Each row is a point. Each table stands for the endless flat space through its points: a line for two points, a plane for three, and so on. Write the one point that lies in both, or say that there is none.
(in the rows, 128 means zero)

First (3 x 4)
[[146 126 102 134]
 [164  90 120 119]
 [162 142  78 154]]
Second (2 x 4)
[[143 138 132 161]
 [167 106  92 125]]
They share: [161 114 102 134]

First (2 x 8)
[[141 115 109 144 118 130  93 153]
 [149  97 107 152 138 144  87 169]]
Second (2 x 8)
[[122 131 106 124  92 130  86 141]
 [150 103 126 156 132 122  98 149]]
They share: no point

First (3 x 11)
[[138  85 165  84 156 103 107 120 140 143 118]
 [136 145 115 110 132 165 161 156 166 169  88]
 [139 135 118  95 112 136 128 174 175 146  69]]
Second (3 x 11)
[[149 104 124  97 144 128 128 140 156 157  86]
 [111 132 133  78 141 114 106 193 182 167  71]
 [119 132 153 114 113 106 130 165 158 127 107]]
They share: no point

First (3 x 14)
[[160  84 157  95 155 171 138 118 112 159 132 122 105 113]
 [177  97 185  93 181 159 195 116 167 167  86  76 104  93]
 [139  99 133 101 149 159 117  88  85 135 150 140 114 113]]
Second (3 x 14)
[[161  92 151 110 186 180 185 134 137 161 111 125 144  93]
 [173  65 148 101 195 192 161 116 131 185  99 134 117  99]
 [153 119 158  95 149 144 149  96 131 137 135 100 111  95]]
They share: no point

First (4 x 18)
[[142 123 150  67 137 158 171 126 146 174 127 134 138 211 110 111 146 165]
 [153 138 122 102 168 154 124 126 137 117 148  76 145 149 111  76 127 138]
 [175  90 111 115 167 161 147 183 167 123 199  83 120 166 158  96 161 135]
 [135 166 151  79 143 141 123 119 151 143 111 107 128 174  98  56 137 163]]
Second (2 x 18)
[[166 134 100  93 177 159 145 150 147 144 159  83 150 149 143  80 151 137]
 [161  99 140 123 147 144 120 135 127  99 164 113 125 174 108 110 131 137]]
They share: no point

First (4 x 24)
[[ 75 150 147 149 114 156 149 125 179 145 108  69 142 139 122 127 100 125
  137 120 119  98 148 128]
 [105 159 120 131 105 120  71 182 137 145 159 144 127  61  86 172 142  98
  128  96  89 107 133 101]
 [ 69 126 141 159  82 168 147 129 199 137  84  47 122 153 138 131  92 133
  135 138 125 118 162 122]
 [ 77 159 150 134 123 147 124 133 166 151 124  89 150 114 116 133 104 119
  131 110 120  89 138 131]]
Second (2 x 24)
[[ 91 131 130 128 119 100 128 164 139 123 159 114 113 131  68 124 137 136
  134  87 105  88 120  92]
 [ 94 139 129 133 118 110 128 159 145 127 151 115 120 123  76 130 135 129
  135  94  99  91 127  97]]
They share: no point

First (3 x 24)
[[117 109 165  93 117 126 179 166 152 141  94 101  84 155 135 169  82  85
  112 126 166 153 152 126]
 [129 113 170 114 105 117 173 148 142 138 114  98 106 153 157 166  97  79
  108 127 144 161 151 127]
 [150 159 130 102 136 176 143 175 183 162 110 161 125 169 163 151 107 127
  114 132 151 162 172 171]]
Second (2 x 24)
[[141 140 145 100 119 145 168 164 155 140 114 133 113 158 144 169  89 107
  103 132 149 167 164 147]
 [147 147 140  98 115 143 175 162 146 130 122 138 118 155 135 178  81 111
   94 135 144 175 167 147]]
They share: [135 133 150 102 123 147 161 166 164 150 106 128 108 161 153 160  97 103
 112 129 154 159 161 147]

First (2 x 24)
[[ 95 118 131 119  88 147 153 123 118 137 110 133 101 100 149 166 107 169
  146 155  98 139 116 103]
 [103 120 145 137 106 161 165 141 110 149  92 125 117 114 153 164 125 155
  132 167  94 149 114  99]]
Second (4 x 24)
[[113 115 148 136  88 151 160 136 109 159  87 112 103 131 163 139 117 173
  124 164  80 134 105  93]
 [ 91  98 123 130  88 167 156 111 116 154 101 159 129  98 160 180  81 142
  165 165  98 152 120 102]
 [ 89 132 137 125 124 161 170 140 118 117 103 146 108  83 139 194 122 161
  144 162 117 156 133 107]
 [ 99  93 126 131  70 159 148 109 113 170 101 141 126 116 166 157  84 146
  157 163  83 142 106  98]]
They share: [ 99 119 138 128  97 154 159 132 114 143 101 129 109 107 151 165 116 162
 139 161  96 144 115 101]

First (2 x 24)
[[117 152 162  99 110 142 114 133  84 162 107 131 138 104 155 150 100  94
  107 164  66 151 127 142]
 [ 75  98 132 159 128 148 150 109 108 126  89 137  84  86 167 180  82 130
  149 140 114 151  97 124]]
Second (3 x 24)
[[105 109 158 130 113 121 137 125 120 168  85 150 126  80 150 164  78  98
  120 159  85 141 101 108]
 [ 97 118 151 127 114 135 132 124 103 153  96 137 119  90 152 167  85 104
  126 153  83 145 108 125]
 [110 121 153 139 127 137 142 117 116 156  80 154 109  85 175 155  89 116
  120 162 108 155 106 115]]
They share: [ 96 125 147 129 119 145 132 121  96 144  98 134 111  95 161 165  91 112
 128 152  90 151 112 133]

First (2 x 24)
[[158 149 126 145 140 152 102 176 164 107 136 154 127 137 160 136 107 155
   95 163 131 161 167 146]
 [167 173 120 154 113 152 114 155 140 131 130 157 121 146 142 133 107 140
   92 142 104 143 158 152]]
Second (2 x 24)
[[162 170 131 159 114 156 107 161 154 125 141 160 121 134 138 127 101 154
  102 153 111 148 153 150]
 [166 160 113 143 130 148 113 163 142 121 123 152 125 152 158 141 113 136
   84 145 115 150 169 150]]
They share: [164 165 122 151 122 152 110 162 148 123 132 156 123 143 148 134 107 145
  93 149 113 149 161 150]

First (3 x 24)
[[146 113  79 107 113 175 142  72 188 153  93 105 165  95  88 100  74 118
  109  92 159 171 100 170]
 [133 105  99 107 109 169 152  85 181 158 110 119 159 107 103  90  90 116
  115  97 163 176 109 154]
 [101  93 119  77 143 135 152  87 143 108  78 145 145 145 123 110  84  78
   99 107 119 126 145 150]]
Second (4 x 24)
[[130  80 119 138 129 173 136  56 110 135  93 134 117 142  84 137  62  82
  141  86 127 202 134 121]
 [ 91  86 149  88  94 162 120  63 173 167  98 166 124 119  87  77 109  65
  108 123 118 176 112 123]
 [115 122  85  60 130 134 200 143 205 131 122 114 200 119 167  65 113 141
   88 107 186 104 124 183]
 [139 104  79 118 146 162 184 105 133 121 112 104 162 141 131 125  67 127
  130  81 168 156 132 155]]
They share: [115  97 115  95 121 153 156  91 163 140 104 135 151 127 117  94  94 100
 111 103 147 158 127 146]

First (4 x 24)
[[121 142  85 124  90 108 139 111 128  94  94 182 116 152 146  93  94 111
  108 116  56 104 107  84]
 [125 137  75 127  80 115 138 120 122 100  98 173 118 147 154  87 101 107
  110 109  55  97 114  75]
 [152  98  71 117  90 142 160 165 117 116 143 149 132 112 187  85 132  96
  121 104  62  99 103  36]
 [138 126 111  77 130 104 178 179 171 144 113 121  88  96 187  99 134 130
  159 124 112 105  91  82]]
Second (4 x 24)
[[129 168 124  77 107  93 143 129 159 146 108 109 120  98 190  94 122 140
  116 143  74 121 104  92]
 [133 125 125  64 121 109 156 129 169 122 101 141  99 127 162 101 105 133
  121 134  82 104 105  92]
 [128 160 117  83 107  95 149 137 158 141 106 119 112 104 182  94 118 136
  125 134  79 116  98  87]
 [142 135 108  82 128 131 180 143 174 145  66 129 106 117 176  80 128 119
  148 119  86  99  74 120]]
They share: no point

First (3 x 24)
[[157 154  91 162 163 154 135 139 144 144 154 100 141 139  96 114 131 122
   88 149 148 100 105 128]
 [154 172  74 157 168 155 159 129 141 133 153 118 156 125  91 118 114 139
   87 152 159 114 115 141]
 [149 127 124 167 153 130 119 174 136 178 153  73 141 135 111  98 159  94
  102 142 139  69 105 131]]
Second (4 x 24)
[[160 150  98 162 164 167 130 110 141 171 119  84 149 126  85 134 113 112
   82 145 139  77  91 137]
 [151 164 100 159 166 145 123 147 161 156 151  86 142 137  92 113 127 110
   87 145 152 105 100 124]
 [169 133  87 171 147 156 149 184 148 147 192 103 114 160 126  80 168 108
  119 130 141  82  94 120]
 [175 126  89 174 152 170 148 137 135 159 143  93 125 138 106 110 140 106
  100 136 133  53  79 134]]
They share: no point

First (4 x 24)
[[ 95 154 185 131  76  91 127 141 122 107 103 124 156 116 140 127  76 114
  126  84 138 132  82 160]
 [121 139 151 134 169 152 135 161 177  88 121 146  83 123 112 139  89 161
   77 101  96 183 150 147]
 [109 162 172 112  71 101 133 128 106 110 108 130 172 104 124 126  88 112
  144  87 161 123  70 143]
 [118 141 151 133 127 131 116 137 138 115  85 159 130 146 129 145  81 115
  105 112 112 162 122 140]]
Second (4 x 24)
[[132 125 177 127 109 139 136 129 110  87  95 125 120 112 117 153  85 155
  105  76 122 152 126 148]
 [104 179 138 101 120 102 103 131 174 107 123 156 140  97 109 107  70 132
  124  97 153 179 113 147]
 [100 143 208 105 122 128 153 131 142  83 123 134 108 115 141 123  80 162
   58  71  87 105 123 109]
 [120 147 167 109 105 117 116 119 134  90 105 134 129  96 113 131  70 155
  112  73 139 165 126 149]]
They share: [118 149 157 123 125 131 132 143 142 101 111 143 126 118 117 135  89 135
 109  98 126 156 114 142]

First (6 x 24)
[[123  94 163  76 149 107 105 122  99  90  93 106 145  83 150 138 127 114
  165  93  98  99 105 171]
 [135  87 157  40 203  99 107 105 127  63 130  95 135  82 159  95 135 112
  189  86 103  95 131 128]
 [106  86 213  61 169 133 114 133 111  62 154 122 128 104 138  99 144 139
  181  68 124 124  68 146]
 [147  91 141 119 175  88 111 123 138 135  90  64 123  53 124 118 199  91
  186  69  82  65 141 158]
 [107  97 191  87 122 119  86 143  87  94 120 135 143 112 138 138 116 123
  144  93  97 128  73 161]
 [136  85 191 131 171 113 114 146 149 139 131  73 110  73  97  92 230 107
  185  41  91  90 104 139]]
Second (4 x 24)
[[136 109 187  84 164  66 110 118  92  82 142  93 108  99 148 139 136  78
  156  71  78  98 101 157]
 [109 127 191  95 181  90 119 130 110 100 117 111 137 101 156 129 143 108
  154  80  76  91 103 153]
 [ 90  66 167 126 138  72  68  79  73  57 114  69  97 115 131 171  88 118
  121  80  77  41 134 183]
 [ 94 127 189 104 182 100 116 130 114 104 104 115 146 103 156 129 140 124
  150  85  76  82 107 155]]
They share: no point

First (5 x 24)
[[129 100 100 135 112 163 133 140 172 116 116 145 134 105  88 117 149 100
  174 169 114 145 187 121]
 [164  91 121  77 167 171 167 115 160  84 128 122 142 110  73  72 160  99
  160 153 114 115 173 143]
 [157  61  95  93 132 113 124 131 165 113 129 187 132  96  86  93 139  80
  143 163  86 129 157 139]
 [ 85 149 133 165 152 183 202  97 105 187  93 153 214  62 120 143 189 104
  179 131 104 157 171 155]
 [128 131 118 115 112 177 143 108 145 126 121 167 172  58 117 110 182  77
  184 168  70 142 210  91]]
Second (6 x 24)
[[152  61  73 116 165 151 136 131 105 107 112 130 127 131  93 111 147  62
  120 151  77 122 165 135]
 [134  84  96 100 152 142 141 125 131 143 101 154 154 110 100 108 167  78
  155 158  88 118 166 138]
 [ 97 125  55 107 166 148 209 187 102 158  89 142 159  94 156  88 172  87
  130 157  76 154 127 142]
 [109 144 111 128 137 156 191 139 146 159  98 152 187  72 124  87 180 127
  180 147 113 179 155 141]
 [124  81 163 120 132 143 149  96 196 120 146 200 164  73  71 135 143  94
  181 170 127  98 187 155]
 [112 162 131 151 109 175 191 104 168 171 101 158 192  47  87 108 175 142
  203 124 126 197 159 160]]
They share: [129 100 112 123 142 153 159 120 146 134 114 157 160  91  94 111 159  96
 162 151 104 139 167 145]

First (4 x 24)
[[184  81 119 100  91  76 202 130 127  81 142 139 112 160 106 112 196  99
  115 118  98 159  70  80]
 [191  81 158 105 128 119 141 162 141 154 182 126 152 156 119 119 152 141
   91 162 100 139 105 111]
 [195  79 149 101 133 111 164 161 143 134 183 144 157 148 128 114 161 149
   80 153  91 143  78 114]
 [177  84 128 101  85  79 188 128 127  92 138 126 107 159 101 111 187  91
  121 127 103 158  88  80]]
Second (3 x 24)
[[179  72 138  98  77  67 163 146 157 105 150 114 110 108 111  64 131 117
   78 147  91 163  94 109]
 [191  58 121 104  65  50 158 152 169 102 152 109  97 107 109  53 121 128
   67 141  89 166  95 104]
 [175  76 135  96  79  68 162 154 151  92 148 105 111  99  97  55 139 122
   85 135  99 176  77 108]]
They share: no point

First (3 x 24)
[[ 88 119 125  89 147 109 116 162 104 155 110 112 116 131 139 179 150  89
  137 156 138 126  88  95]
 [107 100  98  94 158 115 105 160 101 154 117 115 109 136 163 163 154 101
  130 154 134 145 103 117]
 [120 112  89  89 140 122 113 151 115 147 131  96 135 116 166 176 177 120
  136 160 116 148 103 116]]
Second (6 x 24)
[[ 87  89  93  71 165 127 119 185  63 169 151 101 106 114 162 166 131  82
  132 142 168 132  98 125]
 [103 142  88 110 124  79  29 151 139 141  66 174 122 150 174 180 225  40
  175 121 100 184 104  78]
 [129 109 115 121 177 101 108 188 131 151  92 142  73 140 136 151 162 103
  122 127 131 147 110  94]
 [114  55  96  44 147 127 134 143  41 185 142  88  99 139 157 140 110 100
  112 180 169 105  64 106]
 [ 72 116 137 127 192  97 129 194 105 101 132 104  88 113 177 167 147 131
  115 142 108 184 118 146]
 [108  91 134  54 157  79 143 160  93 151  73 121  86 181 163 131 135 139
   62 131 114 156 100  77]]
They share: no point

First (2 x 24)
[[109 143 109 132 115 146 167 102 111 131 139 165 119  84 144 154  77 121
  152 161 156 145  93 127]
 [ 85 167  89 172 111 150 147  94 131 103 167 157 111 116 112 126  93 101
  152 153 120 157 109 103]]
Second (4 x 24)
[[101 136 144 171 133 190 151  87 181 133 167 203 134 109 134 137  71  99
  132 167 147 145  92  93]
 [ 94 156 143 141 152 183 162  62 182  97 155 215 118  94 163 154 104 128
  113 181 153 166 106  91]
 [ 79 189 107 132 140 149 162  66 138  70 155 178  96  88 152 162 126 144
  122 170 136 173 116  94]
 [ 98 139  90 165  97 160 151 105 130 133 152 155  92 136 107 122  71  93
  162 146 126 166 113 135]]
They share: no point

First (4 x 24)
[[192 157  76 142 166 103 104 134 147 117 105 135 156  59 117  95 137 142
  155 140 147 169  96 134]
 [156 160  94 130 169 112  98 164 126 144  75 165 189 110 102  89 143 157
  158 140 108 139 156 140]
 [164 172 122 142 117 140 138 144 162 172 107 125 149 102 122  81 163 141
  138 128 152 147 100 160]
 [184 151  70 134 172  99  86 142 147 119 103 153 162  79 123 107 127 150
  165 126 137 151 116 140]]
Second (5 x 24)
[[152 164  81 132 139 132 120 150 137 182 111 145 151 141 118 114 161 167
  160 122 137 169 133 170]
 [158 161 146 134 116 150 112 160 172 147  93 173 178  74 121  28 140 142
  109 111 126 102 132 148]
 [164 149  82 113 156 125 151 119 148 175  87 153 152 141 117 109 157 150
  137 127 148 152 143 143]
 [140 189  63 115 120 103 141 149 146 197 100 136 131 151 113 129 184 162
  163 131 167 167 143 150]
 [167 139 106 104 148 139 157 113 166 159  76 182 164 111 117  58 146 141
   96 117 144 122 156 126]]
They share: [158 166 112 135 133 131 119 153 153 166  98 144 162 114 120  89 153 149
 148 124 136 136 124 158]

First (4 x 24)
[[109 118 109 120 143 167 167 180 134  79 140 130 159 164 143  83 134  87
  120 112 116 131 108 152]
 [ 98 132  95 144 134 167 169 173 156  95 136 119 153 145 154  65 137 102
  119 118 121 144 116 172]
 [117  94 117 122 128 157 166 171 106  79 133 141 174 191 128 110 152  86
  122 110 109 125 109 130]
 [112 129 108 172  66 135 137 126 127 140 144 146 148 165 121  91 182 131
  133 168  98 162 106 140]]
Second (6 x 24)
[[129 152 122 151  87 161 131 169 144  89 107 159 151 169 121  82 175  88
  150 166 116 163 129 156]
 [153 172 148 132 103 165 117 162  94  96  89 175 154 191  81  88 169  87
  129 141 101 153 117 126]
 [120  74 121 171 100 159 168 175 165 129 148  98 147 148 141  89 197 111
  125 111  94 153  88 151]
 [158 138 159 152  94 183 129 191 110 103 122 139 129 175  88  79 173 100
  121 116  89 176  86 116]
 [135 106 128 145 121 189 147 175  96 111 151 127 119 147 103  68 133 138
  108 100 100 191  97 122]
 [ 83 127  82 169  77 151 164 165 157  85 160 132 152 163 166  80 144 109
  141 165 125 161 118 162]]
They share: [108 118 105 152 104 151 157 153 130 109 136 135 159 167 134  89 161 110
 125 134 109 146 112 148]
